Every row gives one point. A path goes straight from each point to the next, and from the last back to the first. The post is the endless flat space through its rows: a point in 2 columns, a line in 3, a plane in 4, and so on, so that a path can go around it. Count how often the path circles the post. Going back the other way cancels.

Post, one row:
[[-2 -7]]
Path:
[[ 20 -47]
 [ 40  -7]
 [ 16  33]
 [  1  14]
 [ 23  -6]
 [ 23 -30]
 [  9 -28]
 [ 49  -8]
 [ 12  29]
 [-41  42]
 [  4  41]
 [ 12  10]
 [ 47 -43]
 [ -1 -74]
 [ 15 -23]
 [ 19  22]
 [  1  40]
 [-58   6]
 [-21  -9]
 [-11 -33]]
Times around: 1

Post, 3 rows:
[[-26  -6 -10  25]
 [  5  11   4 -44]
 [  6 -21 -14 -30]]
Path (22 x 4):
[[-31  27  12 -27]
 [  6  32  38 -69]
 [-17 -23 -10  51]
 [  7  -8  -1   4]
 [  8 -22  -1  46]
 [  1 -63 -64  22]
 [  7 -31 -36 -47]
 [ -7 -19   2 -38]
 [ 14   2  44 -46]
 [  1 -53  -9 -35]
 [ -2  35  27 -29]
 [ 11  26 -18   5]
 [ -2  25 -18 -33]
 [-37  70 -13   9]
 [-16  10  -1 -39]
 [-11 -36   6 -23]
 [  4   4  10  -7]
 [ -6   6 -32  36]
 [ -1  23 -20 -85]
 [-34   2 -43  11]
 [ -2 -18 -37  38]
 [-12  75  -5 -25]]
Times around: 3

Post (7 x 8):
[[ 26  15 -39 -15 -38  23  13  -3]
 [  3  -8  15  26  50 -56  13 -44]
 [  5  33  50  18 -38  20  17  28]
 [  3  54 -28  42   5 -14   3 -11]
 [ 27 -51   0 -43  16   4  -5   7]
 [ 13  12  11  78   8  21  66   8]
 [  8  15 -16  -5 -28  -8  13  22]]
Path:
[[ 55 -46  24  -6  37  22 -12  -5]
 [ 25  80  -8  -1  10  -5 -11   5]
 [-13  -1  33 -16  14   8  32 -17]
 [ 14 -25  -5 -13   4  25 -23  19]
 [ 28 -24 -45 -10 -18  15  14   2]
 [ 40 -11  27   2  19  15 -19   0]
 [-11  32  -4  40   9 -60  41  17]
 [ -2  -4  33  -1  15  10  58 -18]
 [  0 -26 -11   1  17  24 -17   2]
 [ 23   7   0  20 -49  -1   7  -3]
 [ 17  60  10   8 -22   2   2  69]
 [ 22  28  -1  -7  16   6  23  29]
 [  9  64  40  96 -12  75  94 -16]
 [ 14  16 -15  38  14  33  12 -28]
 [ 17   1  36  62  -6 -11  26   1]
 [ 28 -27 -32 -32 -10 -27  13  35]
 [ -7  -1  10 -15  30 -51  27 -31]
 [-33  60 -33  58  39 -39 -20 -10]
 [ 24 -46 -28  35   2 -19  19 -13]]
Times around: 4

Post (10 x 11):
[[ 38 -17  21 -16 -16  58   6 -13   8 -35  40]
 [  7  25   1  63   9   6  -9   5 -10  27   1]
 [-20  30  25  27  -4  -8 -34  -9  -5  12 -10]
 [ 53 -67  50  -8 -46  60 -28   4  -9 -14  21]
 [-18   9 -20  16  21  -9  10  -1  10  36  16]
 [ 29 -38  34   6 -36  17  -1   0 -34 -34  23]
 [ -8  30 -26  -4 -29   2  -3  36   0   9   4]
 [-15   1  -4   2 -10 -27  -2  15  39   0 -10]
 [  6  47 -31  -9  31 -22  12 -17  18  29 -33]
 [ 16  16 -61 -33 -35 -16  -9 -49  38 -23 -27]]
Path (25 x 11):
[[  2  43  18  66 -53  24 -11  26 -27  27  22]
 [ 16 -67  32  17 -56  27 -18  -7 -24 -41  65]
 [ 17   6   3  -5  24  46 -24 -35  16   7  16]
 [  5  11  -6  11 -65  -1 -34  -5   5 -32 -25]
 [-30   8  68   4 -40   4 -20 -36  56 -25   1]
 [ 56  34 -21  26 -30  19  -8 -14  10 -12   4]
 [ 54  51 -17  28  38 -14 -36 -40 -20  -5 -49]
 [ 34 -60  13   3  36  35  22  40  19  22  62]
 [ 49 -55 -30 -35  30  14  60  47  50  34  67]
 [ 54   1 -29  -2 -30  41  29  10   0   0  35]
 [ 58 -21  -6  30  28  32 -31 -27  21  31  13]
 [ -3   1 -44  45 -37  -1 -53 -12 -49  16 -17]
 [ 23 -18  16 -19 -40  47 -32  35  -9  18 -47]
 [ -4 -25  52  28  10 -15 -15 -16  -4  33  -9]
 [ 43 -12 -11 -10 -36  42  -6  -7  21 -25  47]
 [ -7  53 -56 -40  33 -25   3  -8 -10  11  12]
 [ 18 -63   0  47 -49  30 -29  -5 -34 -44  25]
 [-21  -9  32  70  32   3  48  -2   5  36  18]
 [ 20 -61 -10 -10 -38  27  20 -18   0  15  36]
 [-25 -35  30  -1 -40  20 -17  -3  -8 -16  20]
 [ 44 -19 -60  12 -15  22  46  -5  18  10  20]
 [  0   0  29   4 -47 -28 -13  38  15 -20   0]
 [ -6 -16 -11 -42  20 -16   5  33  16 -10  20]
 [ 23   7   3  -8 -19   8 -33  -3 -11  -5 -50]
 [  4   5   1  61 -19  32 -12 -35   1  -7  31]]
Times around: 4

Post, 13 rows:
[[ 35  56  34  16 -35  51  12  34  -6  -2 -18 -37 -23   1]
 [-24  47  64  13 -14  24   5  25  12 -11  -7 -36 -23   6]
 [ -9 -24 -14 -12  25   7 -31 -18 -14 -10  -7   9  14  -4]
 [ -2 -50  29  32  24 -21 -45 -22 -58 -17 -20  10  22  12]
 [  6 -13 -46  -5  -2  -8  33  -2  20  -3  45 -28 -14  -5]
 [-27 -27  20  22  18   7 -36  -5 -86   6 -52  26   2  13]
 [ 21  -8 -26  -6  29 -13  30 -15  30  16  27 -10   3  14]
 [ -5  -8 -14 -10  11  33  44  23  32 -10  -3 -41  -2   3]
 [ -8  15  23 -25 -31  34  31  -6  43  12  17 -54   8  15]
 [ -7  10  21  16 -22  38  -5  19  22   4  -5  -8  19  13]
 [  3 -29 -41 -25  37 -11  17   1   4  -5  36 -13  33  32]
 [  1 -17 -26 -27  18 -37  41 -23  24 -30  18   0  22   8]
 [-11  34  58  19 -20  73  10   1 -12 -18  -8 -14 -18  15]]
Path (26 x 14):
[[ -6 -17 -30 -44 -10  18  21  21   0  -3 -15  14  -3 -23]
 [ 24  28   3 -46  10  19  34  40  12  14  13 -74   8  -5]
 [-13  31  11 -15   8   9  15  44  47   8  44 -48  41  17]
 [  2  33  14  -1  21 121 -15  39  34   4 -47 -51   8  12]
 [-40  29  55 -12  19   0   3 -22  21 -34 -12   3  -8  43]
 [-13 -35  58 -22  44 -87  -4 -32  38 -34  23 -17  27  23]
 [ 26   2   6   7  34  76  -2  63 -22  13 -19 -43  19   3]
 [ 25 -12  41  20  17  46 -37 -11 -64  10   8  -6  43  39]
 [-38   5  33 -15  30 -29  44 -36 -28 -25 -10   3  -7  -2]
 [-48   0  17 -31  -6 -33  24 -44 -13 -72  21 -27   8   1]
 [ -3  32   2 -38   6  27  -1  48   7 -21 -24 -58 -30  12]
 [ 32  35 -12  10 -23 -16 -17  63 -24  -7 -52  13 -18 -22]
 [ 56  13  10 -16  11  12  11 -16  -5  -6  12 -26   7   3]
 [-49  -1  32  24  23  -5  10 -23   6  -3   0   7  11  -2]
 [-32  11  26  10   2  53  13  54  16 -67 -18 -45  20  18]
 [  1 -50 -40 -15  42  21  16 -15 -26  14  18  -9   0  38]
 [-54   3  52 -73  -9 -17  64 -35 -14 -39 -12 -60 -20  -2]
 [-19 -10  34 -11  21 -14   4 -29 -31 -56 -13   5  55   9]
 [-13   0 -16   2   5  -9   9  30  29 -14 -28 -10  25  -7]
 [-23  24  53  16 -37  72 -20  45  24 -15   7 -56  20  33]
 [ 17 -33   0  21  30  35 -29  17 -32 -19  19 -29 -17  21]
 [ 15 -13  43 -19  13  37  18   5  -1 -31   2 -16  -6  25]
 [-24 -10  36   3   9  11  13 -10 -18 -38  -3 -17  13  -1]
 [ -8  12 -20  64 -11  68 -39  35 -33  -5 -33  21  27  -7]
 [  3  37  27  -7  22   2  27  17  67 -21  24 -56 -11  37]
 [ 27 -11  38   3 -63  70 -21  34  22  -2   7 -83   2  26]]
Times around: 5

Post, 17 rows:
[[ -2 -34 -23 -47 -36  13 -62 -80 -51  23  38 -36 -25 -38  12 -17  16  50]
 [ 33 -16  21  -4  -7   2 -42  14  16  -5  18 -40 -15  30  13 -21  11  -9]
 [-17  27  32   6  -9 -23  -2 -21  24   7  -5  17 -33  24   2  24  20   8]
 [ 30  59   1   7 -11   7  10  23  45  29 -29   8   1 -12 -40  31   9 -10]
 [ 19 -37  13 -28  14  27 -59 -21 -64  39  50   8 -18  45  58  -2  27  -6]
 [-21  18  -9   0  35   2 -12  14  14 -10  -3  14 -24 -32   6  20  -7 -18]
 [ 37 -18  30 -66   5  24 -18  21   3 -33  17   2  11  43  11   7  45   7]
 [ 30  11  -6   8  12 -20  28  -4  16  -6 -29  -9  19  -3  19  24  26  18]
 [ 25   8   5 -12 -18   6 -71 -10 -75 -18  38  -9 -16 -17  33  30 -14  -6]
 [-25  61  11  21  19  13  19  16  -1 -22 -42 -23   5   0  -5  15  -1 -16]
 [-15   3  -9  -5 -12 -22  19  16  14  -9 -44   3 -21  -4 -37  33 -39  -3]
 [ 24  54  27 -12  -2 -25  32  13  37   0 -46  13  18 -10  17   4 -21 -53]
 [-15  11  12   1 -15 -18  -6 -14  46   5  -6  -9  35   3 -17  24 -19 -11]
 [  7  -5 -42 -33 -16 -16 -92  29 -62   9  62  -1   3  22  48 -28 -17  26]
 [ 12   8  22  22 -32  -8  -7  24  27  -6 -39  40  37   2  12 -20   7  -7]
 [ 10  34  10   2  20   0  20 -31  24 -11 -22  15 -12 -12 -44  15 -47  35]
 [ 11  20   4  16 -27  11  47  33  27 -10  12  10   7   5  -6   0 -15  -7]]
Path, 27 rows:
[[  24   13  -11   -2   -6  -76  -24   55   21  -28   16   33   14    1
    34    9  -66  -42]
 [  -8   20  -17  -38    1  -30  -36   31   37   35   32   18   24   -6
    12   -6  -18  -42]
 [ -12  -14    4  -28  -18   38   26  -48   27   48  -12  -29   18  -27
   -21  -15   -6    1]
 [  42   50    2  -26   27  -13   30  -43   -7   14    4  -12   16    0
    90   60   21  -14]
 [  38   11   53  -35   26    6  -57  -79   27  -36  -50  -34   40   18
     2    8   44    4]
 [  48   18  -42  -40   65    3  -20   28  -63   -6   20  -15  -20   33
   -20   55  -11   35]
 [  15   22   -6  -38   -9  -50  -82   15   -9   14   -3  -22    9   -9
    12   -8    0    6]
 [  20   -6   52    0    9   16  -48   22   15   32   10   24    0   19
   -16   63   28  -27]
 [ -12  -61   18  -63   15    1  -10   -5   37  -27  -60   13  -17   10
   -15   18  -20   28]
 [  47   19   19  -12  -31  -12  -14    9   21   -1  -41   -2   16   11
    51  -18   -3  -62]
 [ -11   11   -3    1   21  -39  -15   47   36  -22  -31   -1   24   38
     2    9    7  -19]
 [  26   -1  -33    2    3  -38  -26   44   -2   22    7  -25  -21  -41
    -6   11    1  -21]
 [  11    0   58  -35   18   22  -25  -19   12   10   66  -35  -40   46
     6  -15   24   47]
 [ -12  -13  -13  -47   12   11 -109   -2  -24  -15   22  -25  -23    5
    -8   37  -33   29]
 [   7  -17  -27  -15  -58  -39  -41  -37    6  -50  -69  -20  -21  -17
   -26   -2   16   48]
 [  -9   -3   -1   10    5   46   -6   52    0  -58   41   34   23   33
    -5  -52  -45  -30]
 [  40   24   35   -3  -39  -19   19   26  -26   -3  -39   15   50  -11
    -1    4  -36  -57]
 [  11   -4   36  -35    2    7   29  -69  -12   17   17   -4  -14   35
   -37   59   20  103]
 [  42   -9   72  -23  -68   16  -75  -68   12   46  -21   11   17    7
    21  -14   -7  -16]
 [  -3   42  -34   39   -2   26   -2   36   -1  -16   16   45  -42  -14
    -4   -6  -12   17]
 [  27   27    2   14    7   38   -4  -27   10   24   21   15  -51  -13
   -46   13    6   31]
 [ -35  -19    7  -73  -39   16  -47   -7   -4  -14   68   24  -27   -7
   -34  -18   -5  -12]
 [  32   57   33   66   -8   17  -37    2  -53  -28  -45  -29    3  -42
   -21  -10  -40   23]
 [   8   36   -6   -5    6   32    8   38   -4  -26  -30    3   15    2
    -8  -15  -32   43]
 [   0  -43  -50  -54   -6   -8   -2  -41   47   58   54    4   13   16
    62   -9   37   23]
 [  31   13  -37  -39   29  -16    9   39  -47  -40  -29    2  -30   16
    -4   49    3   29]
 [  40   -8   24   11  -44   10  -11   -8    5  -16   -7   12   15  -13
    -8  -13   55   27]]
Times around: 5

Post, 17 rows:
[[  0  19   6  -1  52   4  16 -10 -35  26 -35 -30 -19  64 -15 -35 -29   8]
 [-31 -10  33  18 -41  13  -7  -3 -28   0  10  50 -23   9 -39  26 -34  -6]
 [ 49   2 -21   0  18  32 -11   4  13 -23 -14 -10 -28   4  28  32  12  14]
 [  0 -22   2  22 -46 -10 -44 -35 -18  -9  25   0   0 -12   1  17  -7  -4]
 [-19 -23 -39  54  32  12 -10   9   0 -15  18  -4  -9 -23  44 -90  26 -23]
 [-17   2 -43  18   6   9 -31  -5 -55 -31  28  40  38   7  -7  -7 -16  26]
 [-15  -7  -8 -32   2   3   4  12 -43  -7  -2  13   1  16  12  -2  17 -19]
 [-32  -3   7 -20  46  17   2   8 -10   4 -22 -54   4  18  -9  -5  -6   5]
 [ 27 -21 -31 -24  40  -3  29 -13 -72 -16   3 -30 -15 -62  14 -24 -13  22]
 [ 32 -26 -24 -38  -7 -34   3 -33  47 -22   8   5  15 -30 -13 -29 -11 -21]
 [-29  21 -19 -13 -16   2   4 -44 -32 -20  -8  -1 -16   6 -33   7   9   6]
 [  7  14   9 -19 -19  39  11   7 -18 -23   5  -8 -11 -21 -12 -31  -1   3]
 [-42  74  -8  24  31  -6  -5   2  -9   9   3   7 -52  -2   4  20 -32   2]
 [ 22  -7 -26 -11  26   0  58 -17 -78 -38  12  12  28 -71  40   0  -2  47]
 [  5  10  14  -2 -44 -33 -21 -23 -12  24  -2  36   6 -43 -47  16  -6   6]
 [ -7   1  -1   9  -7  -1  -5  23 -21 -50  30 -25  -4  -2  -8 -10   5   3]
 [  3 -15 -11 -54 -37 -32   0 -41  27  30  12  10   1   2 -33  17   0  34]]
Path, 27 rows:
[[ 43 -13   1 -38   3  20   2 -33 -11  -3 -24  -8  -9  37 -41  47  -8  33]
 [ 55  40  49  -9 -53  89  22   3 -35  -6 -18 -61 -17 -48 -57 -42  18  53]
 [-12 -33   5  -8   4   8 -13 -15 -51  29 -25 -41 -18  48  29  23 -14 -10]
 [-50 -30 -10  37   8   3 -29 -44   6 -16 -16 -33 -29 -37  26  34  -8  11]
 [-88 -33   0  11 -17  17  -1 -52  -2 -50  12  27   1 -29  22  28  11 -29]
 [ 46  30  40  -9   8  33  32  46 -11   6  16   5 -38   0 -49 -78   0   7]
 [-19 -45 -52  38  27 -28 -19 -36  -1 -10  46   6  18 -26   4  14 -11   5]
 [-42  48  32  30   7  -3  46  13 -23  16  -4 -16 -54 -18  13  65 -26  24]
 [ -8   7 -18   9 -26   8  24  62 -36 -69  19  19  44 -32  27 -84  61  20]
 [  0  10 -52 -12   7   1 -33 -22  -6 -66   9 -21  10 -47  26 -40  60  10]
 [  4  31 -53  27  48  23  -7 -68  16 -24 -43  28 -26  49  -5   1   9 -15]
 [ 50 -45 -41 -30   3 -24  30 -28   1 -34  12   3 -12  42  -2  20  21   8]
 [-50  75 -34 -43  51  16  28  28 -41  -3 -17  63 -12  -3 -31  29   3  -9]
 [-11   5   6  -4  17  -3 -24 -36 -27 -25   5 -60   1  -4  -5  39  30  25]
 [ -2  29 -19 -61  -6 -15  -5 -36 -55 -13 -28  16 -44 -15  -5  51  29   3]
 [ -3 -46  25  33  -8  -2 -27  66  -1  22  16  -9 -25 -15   6 -25 -14  23]
 [ 18 -21   1   0   0 -25 -24 -44 -30   1 -13 -74  26 -12 -10  11  -5   5]
 [-46  42  -7 -21  35  25  15 -12 -33   5  18  -5   7  37 -62 -24 -55  11]
 [-40  24   0   7  -2  -9 -20  13 -22  12  58  47  25 -44  15  -4  34   5]
 [-51  24  27 -21  32 -28  15  32  32 -41  10 -16 -25 -17 -20  24 -29 -25]
 [ 33  20 -41  16   1 -33 -28 -25 -32 -37  21  19  -3 -42  19 -51 -38 -12]
 [-60  56   5 -31  24  34  41  -5  24 -11   5  20 -65 -37 -86 -78 -30  24]
 [ 10  84 -48 -22  29 -29  36 -35 -29 -29 -10  15  11 -45 -16   4  28  12]
 [ 31   5 -47 -68  15 -58  82 -23 -59   5  36   7  49 -14  47 -13 -16  29]
 [ 42  -6  11 -37 -15  18  19   0   2  -8 -28  14  -2 -37   9  65 -30   6]
 [ -8 -56 -45 -34  35 -18 -41 -11 -20 -21 -28 -17  20  17 -13 -25  -2   6]
 [ 43 -23 -25 -47   8 -15  -7 -50 -14   5  28  -2  22  -1  33 -57 -28  16]]
Times around: 2

Post (17 x 18):
[[-21 -28   8 -33   9 -50   2 -12  11 -14  13 -37 -13  24  -2  30 -25   6]
 [-10 -12  34 -29   9 -28 -19 -35  -4 -45  40   7  18 -34  14  19  14  -5]
 [  8  19  -8  24 -13  16  -7  16 -19  23 -12  25 -13  -1 -46  -4  10  -2]
 [-35 -25   2   2  18 -72  -6 -10  13 -57  22  -7 -37   0  11  -9 -36 -28]
 [ 32  -6 -46  22  -3 -15  45 -22  23   2  -7 -29  18  25 -35   2 -60   7]
 [ 33 -36   1   9 -49  36  -2   9 -52  54   6   4  -5 -45 -44 -26  26 -34]
 [ 17  41   5 -23 -34  13  -9   1 -13  37  28   9  -4  -8  -7 -23 -16 -23]
 [-10 -27  -8   6  25 -30   7 -16  77 -20 -11 -35 -20  18  26  39 -45 -15]
 [  1 -10  12 -46 -41 -45 -43 -13  -6 -27  -7  16  44 -49  24  -4   9  12]
 [-11 -17  29  -8  31 -59  45  -9  40 -27 -17 -12 -48   9  37  15 -49  15]
 [ 10 -36 -14   4  20  -6  -9 -16  29  10  -5 -14  -5  19   2  13 -85  36]
 [  2  -3   4 -47  25 -76 -16 -13 -17 -33  19  11 -42 -55  36  57   7 -20]
 [  1   4 -19  27  16  -3  27  26 -12  43 -25 -33  14 -17 -17  -6 -45 -14]
 [-37  -9 -20  27  -6 -17  37   4  46  -4  -2 -19 -15  -1   5  33 -78  10]
 [ -3  18  -3  21 -31  21   4 -42 -38  48 -33  -9   4  -9 -32  -2 -11 -15]
 [ -5  -5 -38  11 -16  24  10  -7 -18  57   1  19   9 -10 -21 -31  19 -12]
 [  3   2  17 -16 -47 -16 -48  -9 -45 -16  38  23  38  -5  55  20  18  -9]]
Path, 28 rows:
[[ -49  -38   -4    4  -15  -41  -14  -11  -29   14  -23   -9   30  -26
   -40  -61   16  -27]
 [ -14  -56  -32  -14  -50    9   -5  -18    3   57   -9   15    8   26
    41  -21  -51   28]
 [ -42  -12  -10   54   -5  -14  -37  -58   46  -45  -13   -3   29   48
   -37    7  -25  -22]
 [  -6    7   24  -36  -20  -80  -21  -33   76  -36    9   24  -68   16
    17    4  -12    1]
 [  17  -25   25  -15  -70  -13  -37    4  -66    5   16  -21  -45  -23
   -17  -26   32  -32]
 [   7  -12  -17   -4  -29   -1  -22  -14   31  -30    3    4    5   -9
   -46  -33  -17   -5]
 [   6  -11  -10    0    7  -60    8    3  -18  -48   17  -13  -42  -49
   -18    3  -20  -47]
 [  12  -35   -5   28  -40   -2  -44   34  -21    2    7    5    3  -42
    30   -6   -2    0]
 [  48  -37  -31  -18   10    2  -33  -19   17    8   31    0   25   42
   -38   -5  -34   53]
 [  23   27  -23  -29  -36  -79   15   20  -37   -8   19  -60  -33  -33
    70   78  -70  -17]
 [   7  -38  -12  -17  -31   -1  -14    1    0  -22   -6  -10   -2  -24
     2   27   -9   21]
 [  -2  -13   15  -47  -42   19  -35  -34   23   22   23   13   28   44
    39    9  -17   16]
 [  11  -26   10  -20  -41  -53  -29   -5    2  -14  -13  -20   45   44
   -17    5  -13   -8]
 [ -26   38   17   35  -44  -22    0  -25  -30  -24   53   -8    5    9
   -33   27  -46    3]
 [ -16  -59   13  -12  -19   -4    9  -57   34   48   15  -51   40   57
     2   17  -91   18]
 [   1  -24  -13  -13  -27    4  -22  -46  -25   14    8    7   11  -38
   -14   18  -29  -17]
 [  -3   27   27    6   21  -27   54  -40  -14  -23  -32   20  -47  -24
    15    6   -8  -15]
 [  77  -54  -12  -49  -13   17  -34  -27   -1   33    9  -32   -1  -48
   -21   23   -9   15]
 [   6  -45   18   -7    9    9  -25  -31   -5   38   39  -13  -47   33
   -56  -12   22   -3]
 [ -12 -104   -6   45   34   27   -4   -7  -16   46   -2  -10   28  -10
   -89  -46  -22   24]
 [ -43    3    4   15  -26   18   -4   24   33   12   48    0  -10  -22
    -2   -7  -23  -13]
 [ -26    1   38  -29   -9   -4  -33  -34  -37   26   33    6  -28  -46
    50   50   11    4]
 [   3  -55    1   45   36  -38   44  -13  -19   19   17  -33  -19  -67
    -9   -5  -24  -48]
 [  17   16   48  -35  -20  -20   -5   36    7   -7   15   42    2  -73
    43   36  -33   23]
 [ -33  -23   19    7    2   -2  -22    1  -51   14  -23  -10   27  -57
     1   52    3   -8]
 [ -13   13    0  -46  -21  -30  -49  -18  -59   23    4   15  -97  -67
    10   22   -6  -47]
 [  20  -10    6    3  -24  -23  -36  -13  -46  -10    5  -17   -1   -7
   -26  -14  -26   -2]
 [  26  -18   -9   14   14  -24   42   23  -39   15   32   11   53   28
   -34  -27  -12   60]]
Times around: 1
